Each row is a point. The last column is the point's height on a tilted bowl or saddle (a function of degree 2), plus a little noise. Count its main directions that bend up, bend down and stay straight.

Points, 15 rows:
[[ 26 -20  14  12]
 [-18  35 -17  20]
 [-34 -49   3  43]
 [  4  -6 -25  10]
 [ 74   4  58  49]
 [-70 -29  27  51]
 [-27  32   2  17]
 [101  12 -48  76]
 [-23  -6  -5   9]
 [-44  49 -44  59]
 [ 43   0  34  16]
 [ 15  24  28  11]
 [ 11   7  35   9]
 [ 62   1 -13  22]
 [-33 -30  39  33]]
Directions: 3 up, 0 down, 0 straight

Points (16 x 4):
[[  8 -32   2  35]
 [-30 -35  -5  26]
 [ 32  12   4  31]
 [ 22 -48  18  37]
 [ 11  58   0  -4]
 [-34 -17  76  88]
 [ 70  15  35  31]
 [ 95 -17  31  35]
 [ 15  65  43   1]
 [ 11   4 -13  23]
 [ 12  20   9  24]
 [-25  28 -51 -20]
 [ 21 -19 -13  34]
 [  0 -27 -26  21]
 [  5 -82  61  55]
 [-31  33   6   7]]
Directions: 1 up, 2 down, 0 straight

Points, 15 rows:
[[ 44  69 -13 -31]
 [ 20 -40  20 -37]
 [ -7  13 -49  25]
 [-43  40  27 -41]
 [  4  45 -26  16]
 [ 61   5 -18 -21]
 [ -3  11  55 -62]
 [  2  22  14  -4]
 [ 24  -2  13 -13]
 [ 47  -5   5 -25]
 [-20 -71 -25 -40]
 [  1  96 -49 -26]
 [-39   6 -54   0]
 [  6 -28  22 -27]
 [ 37 -29  44 -78]]
Directions: 0 up, 3 down, 0 straight

Points (18 x 4):
[[-50 -93 -44 -83]
 [103 -32 -86 -92]
 [-28 -43 -32 -23]
 [ 10 -37  -9 -20]
 [ -6  33  17   7]
 [ 37 -41 -23 -28]
 [-19  -7  44  -2]
 [-55  27 -34  49]
 [-29 -24 -37 -10]
 [ 23 -18 -20 -17]
 [-14  21 -27   5]
 [ 53  15   3   1]
 [  2 -31  21 -10]
 [-16   7  13  10]
 [ 21  15  26   2]
 [-24  26   0  19]
 [-27 -14 -19   4]
 [ 23 -57 -34 -50]]
Directions: 1 up, 2 down, 0 straight

Points (26 x 5):
[[-57  11 -23  46  21]
 [ -7 102   6   0  50]
 [ 13 -26  25  59  40]
 [ 41  17  -6  28  18]
 [-62   6  14 -29 -12]
 [ 31  13 -17  -6  -3]
 [-13 -12  31   0 -11]
 [-34  19   2  -2   0]
 [ 40  -1   4  65  39]
 [ 12 -61  10  85  89]
 [-27   7  24   0  -8]
 [ 85  60  18 -41  58]
 [ 16  83  22  -1  47]
 [ 45  18  30  -7  23]
 [-28 -17  25  16  -6]
 [-37 -51 -54  27  52]
 [ 41 -73 -51 -55 -81]
 [-38  35 -59  34  25]
 [-40 -31 -20 -31 -21]
 [-35   7  25   5  -7]
 [ 25 -12  -9  -7  -8]
 [-34 -17 -53 -46 -13]
 [ 27 -23   9   3   3]
 [-28  75  19  23  19]
 [ 23 -27 -28 -24 -29]
 [ 16 -34 -23  28  21]]
Directions: 2 up, 2 down, 0 straight

Points:
[[ 68 -53 102 -33  53]
 [ 15  -8  20 -34 -37]
 [ 32  34   6 -61  18]
 [ 14  -6 -24  25 -30]
 [ 22  65 -51  27  61]
 [-65  -6  25 -42 -26]
 [  3 -21  -2  26 -43]
 [-11  28  19 -34  -8]
 [ 54   2 -32  -4 -32]
 [  6  -7 -28  27 -26]
 [ 47 -17  -1   8 -48]
 [  4   5  83 -49   7]
 [ 29 -32   3 -17 -47]
 [ 16  -7 -11 -17 -39]
 [ 27  51  29  33  21]
 [ 24   1  54 -43 -13]
 [ -1  80 -20  13  73]
 [-63  35 -11   4  25]
 [-16 -34  15 -33 -45]
 [-15 -66  39  37 -47]
 [ -4  23   9  32 -12]
 [ 53   1 -80   9  -1]
 [ 13 -53 -49 -17 -18]
 [ 50 -31   9 -41 -32]
 [ 73   9 -17 -16 -30]
 [  5  25   4 -67  16]]
Directions: 3 up, 0 down, 1 straight

Points (22 x 5):
[[  39   38  -16   42    8]
 [  63  -20   -3    0   13]
 [  21   52  -46    6   26]
 [  33  -69  -22  -21   80]
 [   4    0    7   76   27]
 [ -19  -25 -108  -46   35]
 [  46  -83  -35  -21  112]
 [  26   24   19   50   -9]
 [  13    9    7   77   22]
 [ -70   -5   40    1   33]
 [  20   31   52    4  -21]
 [  31  -17   21  -42   27]
 [ -20   18   67  -34   33]
 [  14   22   52   33  -17]
 [ -13   21  -15   16    0]
 [   9    9  -54  -31   31]
 [ -39   12  -11   19   -5]
 [ -83   37   -5    6  -10]
 [   5    7   -9  -44   25]
 [  29  -24   13   49   13]
 [ -15    0    6   37    6]
 [ -15    1  -21    1    1]]
Directions: 3 up, 1 down, 0 straight
